Every row gives one point. The window is the flat piece filled in between its corners: a triangle in 3 columns, a solid with four corners in 4, and so on. A path goes straight from each point to the next, and from the last back to the first. List the points from which the path goes on through the window.
In the rows, 128 means zero.

Window (4 x 4)
[[146 146 168 101]
 [ 99 221 150 115]
 [158  55  73 108]
 [ 90 129 161 132]]
Path:
(1): [120 120 122  63]
(2): [128  97 152  82]
(3): [176 103 153 166]
(4): [166  94  87 131]
(5): [121  90 105  65]
(6): [124  88  90  59]
(7): [138 110  95 142]
(8): [173 124 159 168]
Through the window after points: 8

Window (6 x 6)
[[  7  96 114  75 138 139]
 [152 128 108 151 131 133]
 [170 109 167 177 138 130]
 [137 121 137 144  89 109]
 [124 155 142 168 131 123]
 [163 140 164  78 116 104]]
Path:
(1): [111 123 143 106 124 144]
(2): [118 120 137 101 156  92]
(3): [123 119 113 130 141 111]
(4): [113 132 132 133 107 169]
(5): [113 118 128 116 111 147]
(6): [130 104 135  94 150  68]
(7): [124 144 132 165 151  62]
(8): [130 141 145 146 109 143]
Through the window after points: 3, 7

Window (8 x 8)
[[133 119 110 132  11  81  74 106]
 [ 85 181 126 142 184 122 176 143]
 [120 104 160  53 153 176 103 155]
 [184 133  92 112  96 132 244 128]
 [199 117 129 178 165 160 102 130]
 [142 145  64 107 130 146  56 117]
 [ 80 228 168  83 167 122 123 136]
 [127 165 106 110 133  69 188  87]]
Path:
(1): [ 99 150 120 132  61 112 125  92]
(2): [123 150 108  87  83  70 117 139]
(3): [135 148  99 106 153 107 110 157]
(4): [ 97 175 115 162 141 181 144  73]
(5): [ 96 128 154 129  85 165 106  52]
(6): [154 165 100 119 149  60  88 180]
(7): [150 143  91 114  93  77 151 164]
(8): [144 142 127 117  99 157 177  50]
(9): [107 129 116 134 110 180 118  76]
(10): [164 119 113 104 112  99  98 154]
(11): [158 114 113 112 125  81 153 207]
(12): [136 138 116 108 127 160 132  80]
Through the window after points: 3, 7

Window (9 x 9)
[[158 110 132 166 178 159 173  84 124]
 [143 138  78 136  74 207 146  82 131]
 [112 101 143 132 135 148 187 135  79]
 [ 75 148 123 125 152 162  89 158 182]
 [235 130 128 116 154  27 160  89 144]
 [215  89 125  88  83 140  65 107 104]
 [166 115  69 106 171 151 132 174 179]
 [ 93 119  65 146 158 153 154  64 114]
 [126 150   7 228 173 189 135 221 167]]
Path:
(1): [131  58 104 160  86 144 144 105 175]
(2): [130  94  64 168 128 132 156 120 182]
(3): [160 168 117 138 199 162 147 134 108]
(4): [135 148 121 109 151 159 168 134  74]
(5): [120  90 127 147 124 145 166 123 118]
(6): [136 105  77 175 124 108 155 120 184]
(7): [150 169  90 142 190 138 155 140 135]
(8): [158 151 119  78 180 145 162  99  69]
(9): [134  91 126 126 123 131 133 110 158]
(10): [130  93  87 155 104 147 158  93 160]
(11): [156 156  96 111 148 174 131 108  91]
(12): [161 187  94 113 172 209 141 120 105]
(13): [141 103  94 147  81 159 154  91 138]
(14): [165 102  93 147 137 130 159 126 153]
(15): [180 164  93 117 182 147 148 130  65]
(16): [167 175  82 117 138 173 147 113 110]
Through the window after points: 4, 10, 12, 16

Window (11 x 11)
[[180 124 130  88 153 115 113 171 105 129 172]
 [146 177 178 117  15  86 174 154 116 164 139]
 [135  98 121 153 118  95 145 107 204  36 122]
 [164 168 135 207 223 169 119  29 149  93  90]
 [102 137 160  77 142 144 132 108 104 123 163]
 [141  79 128 111 136 104 202 141 209 125 128]
 [117 174  88 158 158 164 169 132 142  77 122]
 [133 126  73 143 161 144  96  76 204 114  94]
 [189 175  96 147 148 200 154  23 124  70  90]
 [129  98 166 128  25 119 166 171  56 163 122]
 [153 143 194  87 113 202 113 188 111 135 157]]
Path:
(1): [156 152 162  76 120 119 137 126 137 134  41]
(2): [135 120 113 139 107 167 152 140 134 103 182]
(3): [150 139 111 159 145 150 140  96 163 114 157]
(4): [135 147 121 101 174 129 132 117 159  64  47]
(5): [138 158 163 114 145 121 134 135 126  93  30]
(6): [149 123 131 153 137 145 147  99 132 127 151]
(7): [160 153 129 142 114 165 166  88 143 116 152]
(8): [153 144 131 119 129 126 145 105 127 102  82]
Through the window after points: 5, 7

Window (12 x 12)
[[162 152 108 129  90  98 122 148 158  18 218 160]
 [175 178  94 162 169 113 139 112 134  95 122 126]
 [146 114 153 106  73 150 137  76 174 112 106 150]
 [ 70 154 119 155 122 150 148 137  63 123 161 151]
 [143 114 143 123 104 126 111 161 120  97  63 203]
 [177 172  96 157  92 128 121 132 116 121 154 136]
 [ 98 115 178 151  77 163 211 190 223 133 159 110]
 [137 107  87 161 147 108 131 135 154 153 136 137]
 [175 105  71 152 143 197 157 174 139 121 140 127]
 [142 128 136 197 106 132 127 105 107  89 181 135]
 [100 133 140 132 218 158   7 217 137 170 171 165]
 [232 110 137  82 123 149 179 117  94 144 100 116]]
Path:
(1): [137 148 148 146 121 128 153 132 133 121 160 165]
(2): [147 135 137 132 137 149 128 152 147 126 166 186]
(3): [143 137 119 134 116 127 102 128 146  95 137 125]
(4): [143 138 109 144  97 134 140 130 127  92 129 125]
(5): [156 142 121 152 132 128 159 114 128 127 162 181]
(6): [117 148 134 152 123 144 154 139 113 133 159 163]
(7): [ 74 122 108 139 107 158 135 161  96  89 132  83]
(8): [129 124 116 127 108 136 115 153 131 104 130 110]
(9): [177 110 126 156 130 171 164 154 141 161 168 211]
(10): [158 160 129 142 137 127 118 130 143 143 169 205]
(11): [131 119 148 138 120 132 106 150 117 106 132 115]
(12): [143 112 135 135 105 153 100 128 134  99 127 109]
(13): [142 135 137 137 114 136 142 115 142 123 146 172]
(14): [169 128 129 141 130 139 137 134 157 128 153 185]
(15): [152 135 124 128 108 127  92 146 144  72  99  73]
(16): [116 132 116 141  78 125 117 133 128 105 130 107]
Through the window after points: 2, 6, 12

Window (14 x 14)
[[ 97 158 161 135  95 157 107  98  47 123  72 155 109 151]
 [134  64  51 130  96 139 117  76 180 222  84 177 145 127]
 [154  89 120 100 151 114 105 102 115 149 137 150  75 111]
 [108 126 115 146 183 145 139 161  90 178  97  67  94 149]
 [ 48 115 129 213 172 140 159 133 120 125  95 177 157 206]
 [151  68 110 180 114 167 124 115 208 157  70 139  61 112]
 [115  81 130 213 105 126 115  60  91 105 190  57 188 152]
 [ 98  96 163 166 161 109  82 125 161 210 148  79 152 112]
 [120 113 115 111  99 172 170 117 127 165 140 146 158  81]
 [ 85 111 156 107 134 147  79  82 137  96 121  63 152 117]
 [146 159 160 150 107  45  56 107 119 110 110  56 207 136]
 [108  84 168 133  28 113 130 116 124  94  52 120 113 186]
 [177  73 223 147 183 144 126  84  96 107 112  62 142 128]
 [112  85 102  97  61 214  76 152 131 128 103 166 128 136]]
Path:
(1): [152 108  88 115  87 156 118  80 191 194 126 130 111 190]
(2): [118 116 151 128 109 171 123 123 153 138 117 129 115 183]
(3): [107  76 127 157 126 139 126 113 110 145  90 122 120 125]
(4): [ 84  51 138 140 125 122  95 145  79 119  89  69 161  73]
(5): [120 144 147 156 123 150 114  64 170 143 154 121 136 190]
(6): [128 122 141 143 132 138 106 112 138 149 117 102 120 166]
(7): [ 92  82 126 157 122 124 103 108 104 121  85 127 144 112]
(8): [ 96  51  94 158 126 121 110 101 118 170  59 167 169  67]
Through the window after points: 4, 8

Window (14 x 14)
[[ 47  89 183 104 125 182  78 127 140  87 146  94  85  80]
 [ 91 221 159 127 183 116 147 169 201 173 153  96 127 102]
 [148 191 157 132 148 149 161 195 128  56 172 115 124 138]
 [123 103 142 128 124  84 170  78  95 136 141 103 140 123]
 [103 118 162 105 135 193  59  82 119 115 148  96  96 129]
 [174  96  80  74 132 124  74 120 130 106 139 190 133 114]
 [112 145 218 103 121 136  49 186 219 122 116  76 117 112]
 [ 76 189  89 124 135 167 134 138 102  91 195 177 194 160]
 [107 119 117 119 152 158  93 249 154 136 152  65 141 135]
 [103 131 192  91 151 122 171 124 133 175 190 123 132 125]
 [105 115 183 161 147 152 101 160  94  85  98 170  83 135]
 [100 151 196 114 199 124 163  67  68 105 124 153 155 107]
 [169  53 137 141  93 192 163 180 159 104 129  93 142 122]
 [131  84 210 189 187 133 130 178 157  80 147 105 103 128]]
Path:
(1): [101 119 138  94 178 132 150 162 149  78 156 134  93 165]
(2): [153 132 156 145 126 145  97 133 116 114 145 134 158  90]
(3): [116 163 162 137 153 158  95 166 123 127 165 118 141  89]
(4): [106 118 172  98 147 139 162 152 164  78 139 127 100 169]
(5): [104 116 182  87 159 134 126 140 155 104 115 115  96 156]
(6): [110 145 182 171 134 157  96 120 127 113 177 119 143  59]
(7): [136 110 144 135 149 151 119 131 117 113 161 138 139 102]
(8): [107 141 116  83 164 124 154 135 110 100 133 144 113 171]
(9): [111 115 151 115 157 146 149 144 136 108 118 121 121 146]
(10): [121 135 178 147 134 160 103 137 116 113 155 131 127  96]
(11): [127 153 167 133 144 153  81 164 127 140 152 117 132  84]
(12): [ 78 120 147 117 174 152 178 154 174  68 148 111 110 200]
(13): [ 98 102 173  83 158 140 154  92 152  80 127 125 116 160]
(14): [122 150 165 153 136 145 119 130  97 122 151 149 138  92]
(15): [139 156 165 132 145 141 112 138 100 119 169 128 143  71]
(16): [ 60 103 138 101 130 146 146 136 168  89 134 107 109 188]
Through the window after points: 1, 9, 15

Window (14 x 14)
[[166 223 115 158 180 137  53 129 203 203 128 120  99 147]
 [172 118 159  64 165 147  73 118 155 104 131 103 102 137]
 [120 160 167 124 197 203 136  85  92  90 100 133  89  91]
 [172 178  82 199  88 174 137  46 146 125 117 207 148  37]
 [159 162 150 133 123  74  78 106  89 175 130 140   7 157]
 [ 91 127 136 161 105 154 121 133 111 149 118 191 154 106]
 [121 114 124 145 172  78 130 109 112 115 103 170 113 188]
 [180 117 152 179 146 116  37 156  67 117 159 123  99 164]
 [108  77 154 202 141 161 101 173 135  77 147 115  87 126]
 [122 124 107 190 151 129  74 134 147 105  74  83 182  96]
 [ 95 149  81 127 165 141 203 182 126 175 187 116 107 146]
 [172 191 161 113 135  51 137 183 190 167  87 156 149 170]
 [165 109  96 162 139  98 137 179 146 195  90 172 125 126]
 [174 170 222 159 166 110  73 106 170 215 117  90 110 161]]
Path:
(1): [ 96 154 134 147  83 172 111 127 151 142  62  84  81 191]
(2): [173 137 144 147 189  99  81 123 104 127 146 148 113  95]
(3): [126 175 125 126 191  45  85 118 117 158 156 157 147  86]
(4): [173 113 143 173 122 190 123 150 164 122  85  90  65 202]
(5): [155 115 124 185 121 234 120 124 116  97 123 124  79 186]
(6): [111 156 156 113 188  77  99  98 116 151 125 150 117  56]
(7): [120 124 145 198 178  63 106 111 127 117 152 163 125  87]
(8): [152 149 127 157 116 166 105 155 113 148 102 126 100 165]
(9): [189 153 174 163  89 144  78 145 108 144  79 121 108 169]
(10): [127 126 129 150 186 100  84 113 161 124 137 147 108 107]
(11): [110 131 130 156 186 105  88 171  92 175 196 162  77  57]
(12): [124 156 107 137 121 154 172 132 150 146 110 122 135 179]
(13): [135 155 130 145 132 139 116 131 135 147 119 117 113 151]
(14): [180 149 164 153 193 110 101 155 142 151 147 165 124  48]
(15): [ 99 138 148 148 158  60 107 129 149 153 158 197 137  91]
(16): [134 141 126 157 134 167 130 140 124 148 120 128 114 137]
Through the window after points: 1, 11, 15
